Rows are points. The last column is the point's height on a tilted bowl or saddle (a function of degree 2), plus a little noise. Along how many of its main directions does it bend up, bend down or stay straight?

Points:
[[ -20   35  -25]
 [  -7   30  -21]
 [  13   56  -45]
 [  23   12  -16]
 [  13  -12   -8]
 [  11   25  -19]
 [  13   -8   -8]
 [  11  -37  -11]
 [ -24  -15   -8]
 [-107  -16  -87]
 [ -31  -28  -13]]
Directions: 0 up, 2 down, 0 straight

Points (15 x 4):
[[ 44   1  41  -9]
 [ 60  41 -83  12]
 [ 41   2   1  -7]
 [-22  71 -41  61]
 [ -7   7 -14  21]
 [ 15  48 -25  53]
 [-54  33 -12   1]
 [ 22   1  38 -11]
 [-27 -35 -33   9]
 [-70  29  18 -69]
 [ 25  17 -16  26]
 [ 20  -4  -9   3]
 [ 28 -31 -15 -36]
 [ -7  -1  -9   9]
 [ -8  14 -34  44]]
Directions: 1 up, 2 down, 0 straight

Points (24 x 5):
[[ -22  -36  -15   42   22]
 [  39   -8   17  -20    5]
 [  32   14   20   10   17]
 [ -12   37   41   20   46]
 [  48   37  -23   24   27]
 [  20   30  -17   17   11]
 [   8   21   35   -8   26]
 [  63   41  -16  -33   50]
 [  -6   -8   16  -31   16]
 [  67  -37   -1   22   19]
 [   0  -22  -34  -34   27]
 [  25   37   62  -27   57]
 [ -10   10  -82  -22   55]
 [   7   37   -6   11   16]
 [  23  -35  -18   -8    2]
 [  10 -108   25    2   22]
 [ -25  -33   24    4   22]
 [  40    6  -15   22   12]
 [  42   26   -9  -19   24]
 [  41   -4    7  -65   25]
 [ -10  -63  -13  -52   34]
 [  29  -40   -1   47   17]
 [ -68   28   -5   -4   60]
 [  -3   11   47   60   61]]
Directions: 3 up, 0 down, 1 straight

Points, 39 rows:
[[  36   12   -2   22    8   -2   -6]
 [ -81  -13  -33   13   40  -25  -28]
 [  18   -2    2   20   24  -27   13]
 [ -25   22  -10   39   11  -26   -3]
 [  16   30   12  -21   12 -119   40]
 [ -21   12  -28    2   19  -20    0]
 [  -7    5   -5   30    4   -5   -6]
 [  15   39   62   15    6   55  -53]
 [  39   37   41   63   40  -56    5]
 [  19   10   20   -2  -76   65  -89]
 [  26  -23   22  -44  -15   72  -58]
 [   9   45   43   -6  -30  -43   -3]
 [   7  -14   14   23   36   26  -18]
 [ -45    5  -40   -5  -39    1  -46]
 [  31   30  -40   -2  -33  -37    1]
 [ -19  -36  -33  -23   44   -7   -6]
 [  -5  -43  -57   45   -3   25  -57]
 [   4  -30   31  -54  -33    5  -38]
 [  -9   17  -22   33  -10    1  -19]
 [  17   12  -29  -31    0  -52   17]
 [ -56   -6   -6   32  -12   10  -39]
 [  31  -18   37  -10  -41  -20  -17]
 [  35   39  -13  -46  -21 -119   30]
 [ -17  -25   16  -47   17   28  -25]
 [ -14  -14   -2  -43   24    8  -12]
 [   0   -7    0   14  -20  -30    4]
 [ -28  -30   10  -14   -1    7  -19]
 [ -27   -6   47  -50  -15    8  -36]
 [  22  -33   18  -59  -64  -23  -42]
 [ -24  -29   77  -19   17    4  -33]
 [ -67  -86   12   40   10   -3  -55]
 [ -44  -16   13  -51  -57 -102  -26]
 [  75   39  -16   13  -24    5  -31]
 [ -46  -11   37   11  -34   11  -42]
 [  16  -56   -8  -10   24  -19   -4]
 [ -67   -2    9   36  -45   -8  -52]
 [   2   -1   -6   -4   23    6   -3]
 [  -7   -3    8   15   18   19  -14]
 [  49   -5    6  -18  -25  -14   -9]]
Directions: 0 up, 5 down, 1 straight

Points:
[[  21  -24   18   36  -42  -16   46  -67  -33]
 [  44   17   13  -19   26   -8   67  -22   -5]
 [ -15  -11    4   37  -11    0  -50   11  -16]
 [   9   -9   45    9   13  -22  -18  -22   -2]
 [  23   14   26  -53  -19    4    2   12  -11]
 [ -10  -19  -14   33   59   11  -18   18  -13]
 [  27   43   18  -31   51   -3   49   15  -11]
 [  55   -8   13   67  -60  -57   73   14  -74]
 [   5  -28   15   -2   -5  -11   52   19  -25]
 [   0   13    6   26   11   30   28   -1  -10]
 [  10   -2   40   -1  -24  -11  -19   21  -10]
 [ -28   33  -19   36   -7   63   48   -1  -49]
 [  -4   30   -9    4    6   18   -4   33  -16]
 [ -40  -14   -7  -21  -19  -24   46   27  -32]
 [  66    1  -11  -31  -26  -37  -51   67  -47]
 [   3  -13   35   -2   46  -30   50  -33   -8]
 [  20   10  -50   24    1   -9  -14   46  -35]
 [ -57  -35  -29   -7  -51   30  -34    7  -39]
 [  28   61   37  -42   16   -3  -10   30  -17]
 [  -3  -55  -12   57   79  -10    9  -56   -4]
 [   9   36   28  -12   65   -7   27   67  -35]
 [  52  -17  -21    9   26   46   62   43  -46]
 [  13    2   65  -28   -5   14  -38    3  -11]
 [ -28   43   -4  -26    1   34  -37  -16  -10]
 [ -22    4   -3    3   -2  -28  -27  -43    3]
 [ -43   -1    6    7   25   15  -18    4   -8]
 [  13    2   26  -14    7   60  -18  -36   -9]
 [  15  -44   -1   46  -25   20   10  -48  -24]
 [ -52   34  -12  -65    2  -59   53    9  -44]
 [  -9   16   37  -18   18   44  -27  -16   -6]
 [ -17  -24  -47   45  -11  -79    7   14  -33]
 [ -52   74    7   53    4   17   46   -2  -58]
 [  33    3    9   57  -53  -17   59   -7  -46]
 [ -15   47  -68   -4   18   36  -15   26  -44]
 [   0    7   74   69  -19   12   72   47  -90]
 [ -25   44   20    8  -12   12  -29   56  -29]
 [ -16    1   45  -39    2   -5  -22    1   -2]
 [ -14   37  -18  -31  -14   -1   46   33  -30]
 [ -35    4  -11  -28   33   12   31   15  -14]
 [ -34   -3  -16   56  -36   15    3    8  -40]
 [   6   18    7   12  -46   18    0  -15  -17]
 [ -28    4  -25    8  -34  -13   53  -18  -28]
 [  49   59   -2 -100  -11   33   19  -19  -43]
 [  53  -26   -2  -94  -26  -90   41   58  -84]
 [  38  -12   32   52    9  -20   25   40  -32]
 [  12    4  -45   20   21   21   -7  -20   -4]
 [  -5   42   73  -27   53   -6  -33  -14  -19]
 [  63  -51   35  -81  -31   26  -32   -2  -54]
 [  24  -36   62   10   69   59   28    9  -29]
 [   2  -12   33   -5   -6   20  -56  -34   -6]
 [ -12  -41   34   23   16   45  -54  -62  -23]
 [ -22   36  -23  -71    2   -3    6  -22  -10]
 [ -33   56   13   45  -40  -43  -14    7  -33]
 [ -70  -78  -21  -25    3   27    6   33  -57]
 [   9    9  -23  -19   25   25  -52   17  -13]
 [  13   -1  -30  -14  -28    9   75   18  -44]
 [ -10   11    4   -8  -14   37   -8   29  -18]
 [  12    8  -25  -25    7  -36   -6   12   -1]
 [  15   56   -8    6   28    1  -28  -10   -3]
 [ -40   -5  -14   45  -36   42   29    4  -51]
 [   7  -42   10  -24   33    1   36   11  -12]
 [  67   -5   41   16  -12  -26  -66   57  -46]
 [  17  -36  -31  -17   22   35   21  -34   -6]
 [  26    4  -15    2  -19  -16   -5    4   -5]
 [  37  -40  -67   -4   48   11   68  -51   -7]
 [ -27   26  -14  -14   19   -1   22   24  -13]]
Directions: 0 up, 7 down, 1 straight

Points (71 x 9):
[[-39  23  21  59 -38 -47  -9  59  41]
 [ 62  13 -24 -15  -6  -5  11  35  12]
 [-79   3  -6 -42  20   8  -3   7  19]
 [ 30  32  20  -2   2  22 -23  65  26]
 [ 32  20  20  15 -59   9 -68  21 -14]
 [-36  16  25  28  29 -10 -37  -3  24]
 [  7  29 -39 -60  45   0  45  66  27]
 [ 36   9  15   8  20  -5 -16   4  18]
 [ -4  19 -14  11 -10  33 -22 -53   8]
 [ 65  29 -17 -18   8 -25 -23 -42  25]
 [-13   6  10  31  33   9  63   9  53]
 [-26 -42   1 -31 -38   8   1 -41 -15]
 [ -2 -23 -14   8  15 -90  24 -30   4]
 [  0  -1 -15  18 -46  -6 -35 -35 -20]
 [ -6   8  47  27 -47 -29 -39  34   4]
 [  1   7 -16 -15 -40 -34 -37 -50 -21]
 [ 29 -24 -39  42  42  12 -29  -9  24]
 [-52 -25 -36 -39 -51  -6 -34  19 -29]
 [ 56  15 -36 -51  46 -21  28  29  33]
 [-74 -32  12  31  36 -18   4  48  25]
 [-40 -16 -46 -42  39  -9 -12  24   5]
 [ 33  14  32 -43 -37  12  54 -10  17]
 [ 26 -37 -47 -39  -5   3  28 -52  22]
 [ 67  78 -10 -16   1 -57  -7  -8  16]
 [ 36  -4 -33  41   1 -30   3  -8  21]
 [ 19 -64  22  17 -39  54  33 -13 -32]
 [-15  32   6   8 -23  -7 -23 -74  24]
 [ 22 -64 -15 -16 -34  -5  27  43 -15]
 [  4  -8 -20  15 -49  26 -12  41 -17]
 [-31 -34 -15  26  -8  14 -24  44 -11]
 [-19 -19  42 -31 -63   5  -2 -79  12]
 [-28 -32  18  -4 -19   1  26   0  -4]
 [ 20  12  20 -22 -76  19  27 -26  -2]
 [ -8  -1  40 -21  14  35  -6 -68  25]
 [ 34  72  27  18  11 -39  49  39  63]
 [  4 -15 -17 -12  -5 -31  -2   4 -14]
 [  2  46  39  -4  -8   0  -9  36  23]
 [-41  43  26  -3  26  -8  20 -29  49]
 [-69   0  29  60   2 -18 -76 -61  25]
 [ 67  19  -4 -39  16   3   2  16  26]
 [-50  51 -49  25  89  69  36 -55 121]
 [ 13  52  29 -29 -32   9 -41 -35  15]
 [ 26  -7  32  37  18  65 -32  32  -1]
 [ 24 -18   5  44  -4  30  20  -7  12]
 [ 37 -52   3   1 -23 -23   3 -21 -11]
 [ -2 -28  46 -15 -37 -16  24 -42   9]
 [  0 -26   9  13 -43  20 -19 -43 -23]
 [-55 -13   8  38 -42  20 -26  10  -6]
 [-10 -50 -45 -34   0 -26  23  72  -9]
 [-30  35  -6 -38   7  -4   4 -18  16]
 [ 35 -12  14 -39  -8  74 -51 -11 -15]
 [  8  14 -51 -29   2  23  17  37   5]
 [ -2   6  -9  81 -13 -21 -16  32  34]
 [ 61 -21 -11  14  -4 -68  39   0  24]
 [ 23  51  47 -59  22  51  62 -19  55]
 [ 16  55 -36 -16   2  58 -51 -27  21]
 [-24 -12 -22 -28 -29 -31 -19   1 -28]
 [ -5 -11  16 -52 -23 -59  53   6  -6]
 [-16 -11  10  59 -14   1  21   7  26]
 [-61 -14 -73  31  26 -25 -51  -8  11]
 [ -3 -21 -31 -40  19  11 -33  95  15]
 [-16  29  51  12 -73 -45  23  26  25]
 [-29 -23 -31  20 -11  21 -31  -9 -17]
 [-27 -42 -31 -34  -8  35 -12  -2 -19]
 [ -5  67 -16 -28  19  -4 -12 -79  59]
 [-12  -2  16  -4  30  71 -67 -29   1]
 [ 12  -7  -4   8 -25  27  11  15  -8]
 [-18  23  10  30 -33  -4  28  52  29]
 [-18  35  50  13  33 -16   4 -22  48]
 [-23   6 -47 -34  36  -2  -7  17  10]
 [-25  36  40 -19 -43 -13  34  42  19]]
Directions: 5 up, 1 down, 2 straight

Points (60 x 9):
[[ 22  34   8  47  51  50   0   7  49]
 [  4 -60 -35 -33  29   5 -25 -51  20]
 [-19 -22 -23  -8 -12 -52  -9  10   8]
 [-41 -20 -11 -56 -49 -12   3 -46  -8]
 [ -6 -22 -29 -18  11  -8  -7 -99   9]
 [ 23  -5 -36  16 -14 -10  17 -14   8]
 [-21  -1 -40  41 -23  -5  -1 -57  16]
 [ 43  33 -28 -35 -26  70   0  29  18]
 [ 14 -30  32 -15 -49  -9  43  30  -6]
 [-37   0 -30  -6  32 -64  -8   9  38]
 [-51  37   6 -27 -49  12  25 -32   0]
 [-10  25  29  38 -18  31  -7  15   8]
 [-37 -19  21  -6   4 -50  12 -47 -20]
 [ -1 -18 -34 -26 -41 -12  27 -19  -5]
 [-11 -35 -39 -29 -12 -32  53  -2  10]
 [ 20  10 -39   2  62   0   0  -2  47]
 [-31  22  -6 -35  27 -17  45  21  20]
 [ 44   3   4  -2  11  -2 -46 -81  32]
 [ 22 -50 -33  -5   1  11  53  34  21]
 [-31  32 -10  25 -18  26 -55 -16  32]
 [-34  -1 100 -44 -18 -37  19 -27  -4]
 [ 31  47 -38   1  70 -39 -17 -27  87]
 [-28  -5  83  35  36 -94 -52 -35  51]
 [-24  66  31 -12  35  48  -9  40  43]
 [ 32  -1  -5   2  47 -26  14 -21  26]
 [-18  25  -5  18 -13 -18  37 -45  -2]
 [ 22 -15   1  19  -6  40  71  38  14]
 [ 18 -37 -38  -5   7 -48  53  -1  28]
 [-24   9  15  32  11 -21   1  18  10]
 [-68  18  33  -4 -47   0 -18  13   6]
 [ 22  20  69 -42  47  13  23 -38  25]
 [  1 -45  59 -20 -47  12 -37   0  -4]
 [  5  69 -21   6  16  -5  24 -45  39]
 [ 54 -24 -22 -12  -3 -13   9  61  34]
 [ 49 -35 -43  26 -25 -43 -25  31  46]
 [-25 -21  16  16   4  40  18 -30 -20]
 [ 11 -31  51 -61   0  26 -29 -34   2]
 [ -4   1 -18  78 -18 -47  25  57  61]
 [ -3 -57  37  -6   1  -3   1  60  18]
 [ 35 -32   2  35  15 -13  -5  28  27]
 [-49  56   9   6  -7 -13  48  11  20]
 [-15  -9  28 -30 -70   7 -17  55   3]
 [ 14  32 -27  32  31  28 -15 -36  39]
 [ 22 -18  -1 -69  47 -12  12 -43  32]
 [ -7 -39 -39 -46 -11  55  16 -67  14]
 [ 55   9 -21 -18  28 -12 -33  11  46]
 [ 14  35 -36  -5  85  -4 -42   7  89]
 [ -7 -44 -25  33  -2 -29 -21 -35   5]
 [-19  23 -44  48 -51   9 -37  13  42]
 [-44  28  66   3 -29  15  21 -35 -13]
 [-22  26 -16   9 -29   4 -21  22   8]
 [ -9   0 -42 -26 -24  37  24  34  -1]
 [-39   5   9   2  17  48 -26  -3   6]
 [ 32  -5  41  46 -49 -64  27 -32  10]
 [-36  46 -23  -9 -24 -44  -9  36  33]
 [-40 -30 -83 -10  39 -64  67  42  94]
 [ 34  33  -9 -32  37 -17  71 -20  45]
 [-23 -36  10  16   2  23  22 -17 -22]
 [ 63 -29 -22 -19  19  32  17 -36  29]
 [ 11  10  28   7  39  -5  17  45  30]]
Directions: 7 up, 0 down, 1 straight
